Each point is reached from the start by the listed moves, each made 0, 1 or 2 times, or once backwards (-1), plus a little noise. Is the number of moves made odd or even? Then give how often each move was made.

Moves:
(1): [ 21  -3  -8 -47]
(2): [21 11 12 19]
Start: [ -1  -2 -13  -7]
Points:
[  20  -20  -40 -121] => odd (2, -1)
[ 61  16  -2 -14] => odd (1, 2)
[-21 -12 -24 -25] => odd (0, -1)

Moves:
(1): [ -6 -15  -4  17  33  14 -31  -4]
(2): [-20  13  -3 -39  41 -11  -1  35]
(3): [-21  42 -17   6  -2  31  -5 -11]
(4): [-37 -28 -21 -13 -16   4  -4   3]
(5): [ 18   4  22 -35   5  18  13  18]
(6): [ 29 -16 -29 -19 -13  -6 -19 -11]
Start: [-21  16  -4   4  21   4 -10  -5]
Points:
[-53  10 -46 118  39  55 -87 -77] => odd (2, -1, 1, 0, -1, 0)
[-121   85  -62  -37   41   59  -24   13] => even (0, 1, 2, 1, 0, 0)
[-33 -43  19 107  23 -14 -29 -41] => odd (1, -1, -1, 0, -1, -1)

Moves:
(1): [-17   4  13 -19  -6 -24  -5  30  -3 -22   4 -20]
(2): [-27  37 -29   9 -19  15 -43  18  -4 -14 -12  -3]
(3): [ -3 -19  11  -7 -40 -14   0   7 -14 -11  14 -25]
(4): [  2 -29   9  15  18   1   9 -34  49  10 -63  21]
(5): [  6 -13 -65  15   4  17  31 -18  31  50 -24 -15]
(6): [ -3 -20  -1 -22  -2  11 -22   2  14   0  -5 -12]
(7): [ -1  10  10 -21  -4 -19  -5 -14 -24 -29   3  -7]
(8): [ 12  -3   8   0 -18 -21  -8   2  13  15  10 -29]
(9): [ 13 -14  19   6   0  17  19 -23  -1 -38   7  -5]
Start: [ -5  -2 -13 -10 -14  -1  -2  34 -16 -30  -4 -10]
Points:
[ 24 -26  -7   3  13  39  -7  16  47 -15  -9 -25] => odd (0, 0, -1, 0, 0, 1, -1, 1, 1)
[ -62    0  -94  -27  -45  102  -52   44   17 -121  -56  -52] => odd (1, 2, 0, 0, 1, 2, 0, -1, 2)
[ -55    7 -101    3  -12   -5  -34   51   60   37 -107  -20] => odd (1, 1, 0, 1, 1, 0, 0, 0, -1)
